Each row is a point. The last column is the point's height on a tilted bowl or saddle (a function of degree 2), plus a little noise. Count its main directions that bend up, bend down and stay straight.
In the rows, zero is written as 128.

Points (10 x 3):
[[159  88 163]
 [201 176 195]
 [197 190 197]
 [140 137 153]
 [151 131 155]
 [ 77 191 169]
 [151 139 156]
 [126 113 149]
 [ 73  83 159]
 [165 154 164]]
Directions: 2 up, 0 down, 0 straight

Points (10 x 3):
[[128 133 110]
 [163  70  78]
 [142 170 100]
 [164 114 103]
 [105 189  77]
 [ 34  88  62]
 [125 159 103]
 [137 121 110]
 [102 171  89]
 [ 41 112  70]]
Directions: 0 up, 2 down, 0 straight

Points (15 x 4):
[[167 105  95 134]
 [113 169  38 145]
 [144 111 143 135]
 [195  91 148  57]
 [130 170 165  91]
 [ 69 185 117  21]
 [ 15 121 179 133]
 [140 123 181 130]
 [193 125 162  62]
 [131  74 101 120]
 [ 74 163 156  78]
 [114 132 105 130]
 [115 181  85 122]
 [114  89  89 119]
 [121  89  64 109]]
Directions: 1 up, 2 down, 0 straight

Points, 15 rows:
[[153  98 142 164]
 [130 117  82 143]
 [101 190  95 136]
 [146 108 104 151]
 [189  64 198 214]
 [131 112 168 156]
 [184 115  93 158]
 [ 97 172  95 132]
 [179  75 157 188]
 [ 65  37 220 215]
 [116  97 137 154]
 [145 164 100 143]
 [ 92 134 140 136]
 [112  86 192 171]
 [157 183  99 150]]
Directions: 2 up, 0 down, 1 straight

Points, 27 rows:
[[139  80 167 133 129]
 [111 108  41  56 168]
 [ 55 123  76 135 140]
 [ 96  84  71 142 135]
 [ 85 129 160 119 130]
 [118 111 141 105 122]
 [181 138 116 149 135]
 [163 108  89 111 129]
 [142 167 108  33  87]
 [ 94 111 108 157 119]
 [163 178 113 179 163]
 [146 131 249 156 207]
 [124 174  55 102 132]
 [162 111  64 163 148]
 [108 131 166 110 129]
 [112 139 136 171 132]
 [138 118 157 156 130]
 [178 135 144  76 107]
 [165 188 115 146 141]
 [118 142 133 138 126]
 [133 189 223 206 249]
 [188 105 139 140 136]
 [130 150 144 109 121]
 [ 76 137 102 142 129]
 [129 144 143 115 122]
 [147 129 131 182 138]
 [ 68 146  90 120 137]]
Directions: 3 up, 1 down, 0 straight

Points (21 x 5):
[[ 87 120 173  81 123]
 [144 127 134 131 137]
 [ 57  92 115  86 134]
 [149 179 133 101 135]
 [139 144  93 157 136]
 [ 67 208 167 103 151]
 [122 138 106 121 129]
 [172 122 142  79 147]
 [175 137 164 101 129]
 [182 157  90 148 133]
 [ 61 107 102  76 124]
 [150 130 169  99 126]
 [149 119  57  69 105]
 [139  33 104 140 164]
 [137 184 136 108 138]
 [ 89 103  96  92 127]
 [ 81 124  79 162 122]
 [ 73 106  23 190  67]
 [126 100 246 161   7]
 [186 146 154 201 161]
 [115 196  88  97 100]]
Directions: 1 up, 1 down, 2 straight

Points (40 x 7):
[[ 67 180  67 144  79 122 142]
 [194 108 111  86 198  77 164]
 [202 105  99 145  65 152 183]
 [165 186 131  93 209 154 148]
 [130 173 140 151 131 226 167]
 [188 171  83 120  73  95 170]
 [147 109  88  88 129 162 128]
 [ 96  60 148 102  73 102 170]
 [159  40  73 118 175  85 182]
 [114 120 119 154  48 132 166]
 [147 137 109 134  96 119 134]
 [ 98 111  78 105  49 121 167]
 [146 139  85 137 102  92 136]
 [ 78 175  92 200  98 247 228]
 [185  93 111 142  92  46 180]
 [171 119 168 154 202 136 166]
 [146 130 102 155 121  62 140]
 [108  86 105 128 145 131 135]
 [ 71 157 200 133 145 189 173]
 [167 120 118 111 147 182 131]
 [ 91 113 162 172 157 128 149]
 [115 226  93 104  58  78 170]
 [159 133 119 104 183 110 130]
 [122 139 128  69 138 163 122]
 [115  89  66 132 166 109 141]
 [155 175 135 106 113 186 144]
 [103  94 165 156 130 126 149]
 [204  69  80 202 124  63 228]
 [187  54 102 131 133  78 178]
 [181 217 128 135 172 114 162]
 [164  80 126 140 193 123 157]
 [137 209 137  98  52 160 188]
 [137 114 166 104 104  85 143]
 [ 93  66 107 123  63 104 172]
 [181 102  80 130 113 139 151]
 [ 94  83 166 144  73 141 170]
 [188 172 184 175 228 111 212]
 [112 165 132 126 136  71 124]
 [ 33  83  96 184 135 128 174]
 [118  48 176 122 138 157 163]]
Directions: 5 up, 0 down, 1 straight

Points:
[[117 155 176 126 213 125 146]
 [131 199 124 141 127 174 114]
 [142 231  96 176 159  29  15]
 [ 56  93 135 212 165 199  75]
 [150 172 167 154 131 100 108]
 [104 120 112 134 133 116 122]
 [105  49 115 144  49 134  95]
 [121  99 109 166  87 138 122]
 [ 93  70  76  69 122  83  81]
 [153 112 126 205 169 200  57]
 [ 96  70 124 126 118 143 109]
 [ 96 174  76 191 139 190  70]
 [141 102 150 114 163 149 138]
 [171 148 186 174 178 124  85]
 [ 82 129 173  87 181  76 147]
 [ 44 188  95 109  89  75  95]
 [110  25 166 160 125 196  41]
 [ 75 190 129 174 186 154  67]
 [124 206 119 186 108 158 104]
 [127 147 152 129  88 125 135]
 [102  74 125  61 150 137 125]
 [113  48  98 162  63 146  97]
 [108 118 161 139  93 158 114]
 [125  31 149  91  83 148  54]
 [133 131 178 138 121 106 119]
 [186 117 109 129  80 144 120]
 [164 171 110  45 176  98 123]
 [162 127 126  76 133  98 121]
 [118 135 121 137 139  66 118]
 [150 180 191  85 138 143 169]
 [ 80  79 157  77 188 107 172]
 [102 182 134 104 123 138 120]
 [ 68 176 130 168 188 148  85]
 [137 160 132  69 132 120 135]
 [107 204 111 131 123  61  89]
 [227 111 130  62 155 100 121]
 [ 68 122  88 194 176 195  86]
 [111  48 117  62  75 173  48]
 [131 119 200 128 130 119 117]
 [174 134 161  99 199  99 154]
 [115  66 102  32 121 104  71]]
Directions: 2 up, 4 down, 0 straight

Points, 68 rows:
[[ 76 131 113 140 205 210 133 116 118]
 [127 100 106 168 150  16  55 181  33]
 [ 72 170  97 125 130  91 166 158 132]
 [120 149 142 119 126 125 144 125 135]
 [166 160  96 159  91  84  82 116 106]
 [194  94 143 101 105 125  87  99 116]
 [ 83 154  44 164 171  96  17 187  15]
 [ 64  46 135 110  88 127 184 195  43]
 [113 185 125 139 121  48 164 132 131]
 [119 138 168 111 109  52  78  69 114]
 [ 64 129 144 211 110 142 119 174  86]
 [167 190 140 141 169  84 153  65 135]
 [143 107 166 101 141 146 112  85 127]
 [145 145 173  96  75 148  92 146 112]
 [104  97 123 118 115  62 116 127 108]
 [135 181 134  68 109 122 112 145 127]
 [171 182 157 122 147 148  84  51 135]
 [ 56 183 112 129 184 110  73 124 105]
 [118  59 140  87 131 131 151 129  86]
 [ 76  97 104 185 117 167 229 126  63]
 [ 90 132 150 135 108 149 201  91 112]
 [159  85 125 140  96 149  52 133 104]
 [129  58 137  67 128  88  46 131  74]
 [111  59  68 132 137 122  77 162  55]
 [108 128 103 179 138 123  94 166  98]
 [162 119 136 132 201 143 162  43 142]
 [ 90 187 131 140 143 141 101  99 129]
 [169 159 118 158 126 130 132 101 121]
 [152 172  71 117 100 110 170  88 130]
 [208 150  95 103 122 136  92  42 145]
 [117  90 184 129  78  99 126  96  90]
 [112 142  83 136 147 106 124 170 109]
 [126 128  40 111 142  76 115  54 129]
 [143 146  65 153  59 151 114 192  74]
 [132 141  77  73  71 141 165 144 101]
 [160 113 145  64  91 176  99 113 109]
 [ 58  74 114 164 109 134 219 190  57]
 [124  80 167  94  50 172 156 175  66]
 [ 84 131 148 126 135  87 170 116 132]
 [103 158 147 115 127 178 167 106 125]
 [167 114  49 142  79 101 125 164  77]
 [ 90 102 109 209 149 155 184 144  87]
 [ 70 115  84 142  98  44 138 168  87]
 [249 173 113  88 135  88 166 133  70]
 [109  96 103 127 132 121 118 115 114]
 [155  99 142 158 103 148 114 132 104]
 [109 182 134 137 109 115 142 144 128]
 [203 160 106 169 138  64 106 192  53]
 [113 175  62 156  75 172 156 114  80]
 [ 73 164  94 161 115 163  48 104  83]
 [ 99  64  56 145 187 176 137 144  56]
 [130 119 140  82 149 154 163  89 128]
 [114 113  82 115 139 143 112 113 116]
 [128 160 132 115 164  90 145 149 130]
 [131  65 129 145 139  81 107 170  73]
 [134 145  87 235 100  81 138 147  46]
 [129 156 108 104 122 158 159 138 121]
 [194 112 103  92 169 176 120 190  47]
 [205 170  88 138 181  73 130 119  98]
 [146 127 140 107 131 150 141 132 121]
 [108 172 116 110 152 180 110 120 124]
 [164 137 128 158 120 170  59 141 108]
 [191 125 175 108 120 118 132 128 100]
 [181 165 164  96  91  93  92 184  98]
 [178 183 124 122 136 113 229 143  91]
 [ 96 144 154 138  15 122 164 100  68]
 [122 170  94 170 171  80 124 179  97]
 [176 177 151 132 158 132 155 159  97]]
Directions: 0 up, 5 down, 3 straight
